Each row is a point. The window is the flat piece filled in between its corners: a triangle in 3 columns, a solid with four corners in 4, and so on. A path goes straight from each point to the next, and from the last back to the first. After which points does the path pass through the window?

Window, 3 rows:
[[ 0.33 -0.17 -0.10]
 [-0.65 -0.13  0.46]
 [ 0.14  0.06 -0.21]]
Path:
(1): [-0.36  0.09  0.49]
(2): [0.48 0.17 0.17]
(3): [ 0.21 -0.05 -0.38]
(4): [ 0.23 -0.34 -0.56]
(5): [ 0.33  0.09 -0.13]
(6): [ 0.19  0.27 -0.05]
(7): [ 0.02 -0.23 -0.34]
(8): [-0.18 -0.27 -0.37]
(9): [0.10 0.17 0.08]
(10): [-0.49  0.02  0.55]
(11): [-0.77 -0.42  0.16]
(12): [ 0.03 -0.31 -0.44]
(13): [0.56 0.32 0.04]
(14): [-0.40  0.27  0.52]
(15): [-0.72 -0.50  0.28]
(16): [-0.55 -0.23  0.20]
Through the window after points: 6, 8, 10, 14, 16

Window, 4 rows:
[[-0.08 -0.35  0.66 -0.14]
 [-0.34  0.12  0.31  0.01]
 [ 0.09 -0.38 -0.24 -0.38]
 [ 0.44  0.52 -0.60 -0.01]]
Path:
(1): [ 0.42  0.52 -0.49  0.54]
(2): [-0.15  0.16  0.02  0.50]
(3): [-0.07  0.35  0.28 -0.19]
(4): [ 0.17  0.39 -0.31 -0.49]
(5): [ 0.16 -0.05 -0.62 -0.01]
(6): [-0.16 -0.35  0.16  0.30]
(7): [-0.08  0.23  0.49 -0.42]
(8): [ 0.17  0.56 -0.23 -0.27]
Through the window after points: 6

Window (6 x 6):
[[ 0.47 -0.58 -0.44 -0.21  0.43 -0.20]
 [-0.21  0.38  0.50 -0.19  0.34 -0.20]
 [-0.26  0.19 -0.74  0.10 -0.11  0.30]
 [ 0.14 -0.24 -0.45  0.47  0.07  0.06]
 [-0.14  0.19 -0.23  0.38 -0.63 -0.51]
 [-0.01 -0.45  0.83 -0.56 -0.14 -0.16]]
Path:
(1): [ 0.17  0.56  0.09 -0.21  0.06  0.07]
(2): [-0.69 -0.21  0.18  0.08  0.35 -0.31]
(3): [-0.63 -0.22 -0.22  0.17 -0.07 -0.50]
(4): [ 0.34  0.06 -0.11  0.10 -0.40 -0.27]
(5): [ 0.32  0.07  0.16  0.11 -0.14 -0.23]
(6): [-0.62 -0.19 -0.27  0.27 -0.01 -0.38]
(7): [-0.33 -0.83  0.07  0.04  0.05 -0.64]
(8): [ 0.32  0.28  0.40 -0.05 -0.43 -0.10]
(9): [ 0.13  0.39 -0.06  0.13 -0.11 -0.23]
(10): [-0.71 -0.19 -0.06  0.24 -0.08 -0.42]
(11): [-0.49 -0.13 -0.37  0.45  0.55 -0.52]
(12): [ 0.27  0.14  0.38 -0.19 -0.32 -0.17]
Through the window after points: 1, 3

Window:
[[ 0.00 -0.15 -0.14  0.86  0.33 -0.06  0.25 -0.20]
 [ 0.49 -0.88  0.22  0.02 -0.08  0.19 -0.48 -0.16]
 [-0.48  0.47 -0.33 -0.60 -0.47 -0.23  0.50  0.21]
 [-0.17  0.07  0.54 -0.37  0.27 -0.34 -0.26 -0.15]
 [ 0.77 -0.38  0.02  0.01  0.12 -0.24 -0.16 -0.58]
 [ 0.05 -0.07 -0.22  0.28  0.64 -0.07 -0.07  0.34]
 [ 0.39  0.09  0.09  0.32 -0.08  0.09  0.19  0.26]
 [-0.46  0.70 -0.06 -0.52 -0.42 -0.71 -0.37 -0.01]]
Path:
(1): [ 0.36  0.30 -0.09  0.38 -0.04  0.59 -0.10 -0.54]
(2): [ 0.31 -0.77  0.11  0.22  0.28 -0.26  0.15  0.10]
(3): [ 0.30 -0.37 -0.04 -0.06 -0.14 -0.67  0.31  0.29]
(4): [ 0.19  0.26  0.08  0.10  0.04  0.25 -0.06 -0.16]
(5): [-0.21  0.53 -0.24 -0.14 -0.19  0.42 -0.16 -0.07]
(6): [-0.20 -0.11 -0.09 -0.25 -0.16 -0.79  0.73  0.28]
(7): [ 0.29 -0.09  0.13  0.00 -0.26 -0.52  0.30  0.11]
(8): [ 0.09  0.36 -0.12  0.33  0.18  0.68 -0.03  0.28]
Through the window after points: 3, 5, 7

Window:
[[-0.52 -0.72  0.25 -0.54  0.74  0.27 -0.37  0.20]
 [-0.18  0.11  0.21 -0.41 -0.28  0.03  0.66  0.02]
 [ 0.37 -0.22 -0.46  0.24 -0.49 -0.28 -0.49 -0.61]
 [ 0.31  0.70 -0.15 -0.07  0.15  0.02  0.67  0.04]
 [-0.22 -0.40  0.18  0.68  0.57  0.46 -0.14 -0.51]
 [-0.32  0.51 -0.07  0.63  0.31  0.41 -0.43  0.21]
 [-0.66 -0.22 -0.51  0.13  0.25  0.73 -0.38 -0.07]
 [-0.07  0.08 -0.38  0.35  0.00 -0.30  0.30  0.55]]
Path:
(1): [-0.54  0.00 -0.18  0.13  0.03 -0.12 -0.16 -0.37]
(2): [ 0.75  0.21 -0.28  0.73  0.02  0.48  0.14  0.31]
(3): [ 0.00  0.23 -0.06  0.07  0.21  0.66  0.24  0.38]
(4): [-0.31  0.16 -0.01  0.05  0.39 -0.01  0.24  0.07]
(5): [-0.66  0.11 -0.61  0.09  0.80 -0.09  0.22 -0.44]
(6): [ 0.09 -0.26  0.23  0.28  0.09  0.31 -0.14  0.03]
(7): [ 0.16  0.09  0.05  0.01 -0.02  0.14  0.15  0.39]
(8): [-0.37  0.07 -0.44  0.23  0.34 -0.16  0.23  0.06]
(9): [-0.19  0.17 -0.38  0.06  0.07 -0.38 -0.16 -0.22]
(10): [ 0.28 -0.26 -0.06  0.47 -0.32  0.34  0.52  0.74]
(11): [ 0.42  0.05 -0.15  0.07 -0.14  0.21  0.06  0.01]
(12): [-0.50  0.14 -0.43  0.39  0.06 -0.44 -0.22 -0.23]
(13): [-0.41  0.09 -0.06  0.41  0.50  0.20 -0.12 -0.23]
(14): [ 0.01 -0.02  0.06  0.54  0.12  0.50 -0.32  0.03]
(15): [ 0.29 -0.24 -0.26 -0.31 -0.32  0.64 -0.24 -0.07]
(16): [-0.35 -0.03 -0.07  0.40  0.23 -0.71  0.25 -0.36]
Through the window after points: 5, 7, 9, 11, 13

Window (9 x 9):
[[-0.27 -0.40 -0.29  0.36 -0.21 -0.36  0.15  0.34  0.76]
 [ 0.32 -0.47 -0.16  0.25  0.09 -0.89  0.03 -0.12  0.15]
 [-0.38 -0.42 -0.40  0.26  0.22 -0.08  0.12 -0.26  0.05]
 [-0.52 -0.04  0.70 -0.43  0.06 -0.04  0.45 -0.30 -0.32]
 [-0.36  0.51  0.02 -0.13 -0.17  0.07  0.51  0.09 -0.79]
 [-0.12  0.06 -0.02 -0.06  0.42 -0.39 -0.29  0.05  0.19]
 [ 0.27 -0.09 -0.40  0.15 -0.20 -0.48 -0.22 -0.51  0.63]
 [-0.36  0.03  0.68 -0.33 -0.24  0.76  0.19  0.18 -1.04]
 [ 0.17 -0.08  0.22 -0.97  0.33  0.11  0.48 -0.12 -0.41]]
Path:
(1): [ 0.09  0.08  0.34 -0.18  0.14  0.29  0.38  0.01 -0.26]
(2): [ 0.22  0.31  0.38  0.30  0.05  0.06  0.45  0.00 -0.08]
(3): [-0.37 -0.65 -0.12 -0.93 -0.14 -0.11  0.04 -0.18 -0.44]
(4): [-0.34  0.18  0.04 -0.42 -0.26 -0.14  0.21 -0.09 -0.65]
(5): [ 0.09  0.09  0.15  0.18  0.44  0.35  0.63  0.19 -0.14]
(6): [ 0.17  0.21  0.11 -0.16  0.57  0.46  0.63  0.22  0.03]
(7): [-0.22 -0.21  0.36 -0.75 -0.03 -0.24  0.26 -0.32 -0.44]
(8): [-0.35 -0.08 -0.33 -0.34 -0.40 -0.40  0.05 -0.01 -0.18]
(9): [ 0.11  0.23  0.47  0.22  0.30  0.13  0.40  0.14 -0.06]
(10): [ 0.01  0.22  0.21  0.10 -0.03 -0.06  0.41 -0.21 -0.32]
(11): [-0.43 -0.25 -0.37 -0.42 -0.07 -0.50  0.03  0.37 -0.40]
(12): [-0.16 -0.20  0.06 -0.76  0.03 -0.11  0.12 -0.16 -0.41]
Through the window after points: 4, 6, 10, 12

Window:
[[ 0.16  0.25  0.03 -0.12 -0.40  0.26  0.43  0.30  0.39 -0.34 -0.04]
 [-0.17  0.23  0.26  0.46 -0.49 -0.38 -0.03  0.12 -0.16 -0.23 -0.07]
 [ 0.01  0.10  0.28  0.21  0.04  0.42 -0.31  0.20  0.27  0.01 -0.24]
 [ 0.00 -0.32 -0.45  0.00  0.50  0.04 -0.17 -0.15  0.29 -0.27  0.32]
 [ 0.15 -0.90 -0.43  0.53  0.39  1.63  0.76 -0.50 -0.56 -1.09 -0.86]
 [-0.10  0.28  0.45 -0.48  0.32 -0.39  0.16  0.09  0.09 -0.38 -0.17]
 [-0.68  0.06  0.15  0.06 -0.56  0.42  0.17  0.18 -0.21  0.12 -0.05]
 [ 0.03  0.24  0.22 -0.23 -0.49  0.14 -0.26  0.58 -0.34 -0.26  0.24]
 [ 0.21  0.23  0.21  0.14 -0.22  0.21  0.07 -0.11 -0.24  0.52  0.28]
 [ 0.11 -0.90  0.56  0.47  0.15  0.04  0.38  0.28 -0.05  0.48  0.04]
 [ 0.05  0.04  0.15 -0.55 -0.48 -0.43 -0.45 -0.18  0.28 -0.17 -0.06]]
Path:
(1): [ 0.58 -0.13 -0.27  0.22  0.01 -0.01 -0.20  0.32 -0.36 -0.02 -0.56]
(2): [-0.08  0.20 -0.11  0.13 -0.04 -0.16  0.26  0.07 -0.69  0.18 -0.46]
(3): [-0.13 -0.13  0.30  0.37 -0.37  0.10 -0.03  0.08  0.18 -0.40  0.11]
(4): [-0.08 -0.13  0.51 -0.18 -0.46  0.29  0.04  0.09 -0.04 -0.57  0.27]
(5): [ 0.05  0.02  0.11  0.16  0.08  0.06  0.19  0.29 -0.19  0.19 -0.44]
(6): [-0.06  0.23 -0.26 -0.63 -0.05  0.18 -0.36  0.62 -0.20  0.15 -0.57]
(7): [-0.08 -0.13  0.45  0.21 -0.38  0.21  0.24 -0.13  0.08 -0.25  0.40]
(8): [-0.62 -0.11  0.56 -0.06 -0.13  0.42  0.22 -0.20  0.13 -0.35  0.32]
Through the window after points: 2

Window (11 x 11):
[[ 0.04 -0.46  0.69 -0.17  0.08  0.21 -0.74 -0.29  0.45  0.18 -0.13]
 [-0.60 -0.17 -0.01  0.43  0.49 -0.32  0.09  0.90  0.28  0.22 -0.16]
 [ 0.06  0.06  0.01 -0.10  0.02  0.87 -0.40  0.59  0.15 -0.12 -0.09]
 [-0.18 -0.10  0.00  0.18 -0.01  0.34 -0.42  0.14 -0.47  0.13 -0.28]
 [-0.32  0.54 -0.76 -0.18 -0.29 -0.24  0.26 -0.18 -0.32  0.63 -0.26]
 [ 0.23 -0.28  0.48 -0.15 -0.83 -0.18 -0.52 -0.11 -0.25  0.21 -0.12]
 [ 0.15 -0.41 -0.27  0.48 -0.14  0.27  0.32 -0.07  0.11 -0.08 -0.23]
 [-0.05 -0.27 -0.44 -0.33  0.44  0.40  0.04  0.04  0.05 -0.57 -0.04]
 [-0.11  0.90  0.35  0.04 -0.23 -0.03  0.54 -1.19 -0.03 -0.04  0.25]
 [ 0.14 -0.01 -0.49  0.62  0.18  0.28 -0.17  0.06  0.31 -0.61 -0.01]
 [ 0.59  0.22 -0.14 -0.12  0.26  0.74 -0.29  0.22 -0.05 -0.53 -0.59]]
Path:
(1): [ 0.26 -0.16 -0.01  0.05  0.13  0.47 -0.21  0.31  0.04  0.16  0.14]
(2): [-0.43  0.13 -0.13  0.01 -0.21  0.56 -0.22  0.03  0.28 -0.70 -0.67]
(3): [-0.20 -0.05 -0.06  0.15 -0.10  0.02 -0.03 -0.05  0.25 -0.15 -0.50]
(4): [ 0.26 -0.16 -0.14  0.31  0.51  0.10  0.14 -0.03 -0.24  0.03  0.55]
(5): [ 0.47  0.44  0.14  0.06  0.18  0.09  0.23 -0.19 -0.35  0.13  0.16]
(6): [-0.54  0.20 -0.39 -0.01 -0.26  0.48  0.01 -0.29  0.21 -0.56 -0.39]
(7): [-0.96 -0.10  0.05  0.26  0.05 -0.03  0.05  0.25 -0.14 -0.09 -0.79]
(8): [ 0.11 -0.11 -0.14  0.16  0.40 -0.02 -0.06  0.61  0.33  0.13  0.25]
Through the window after points: 1, 7
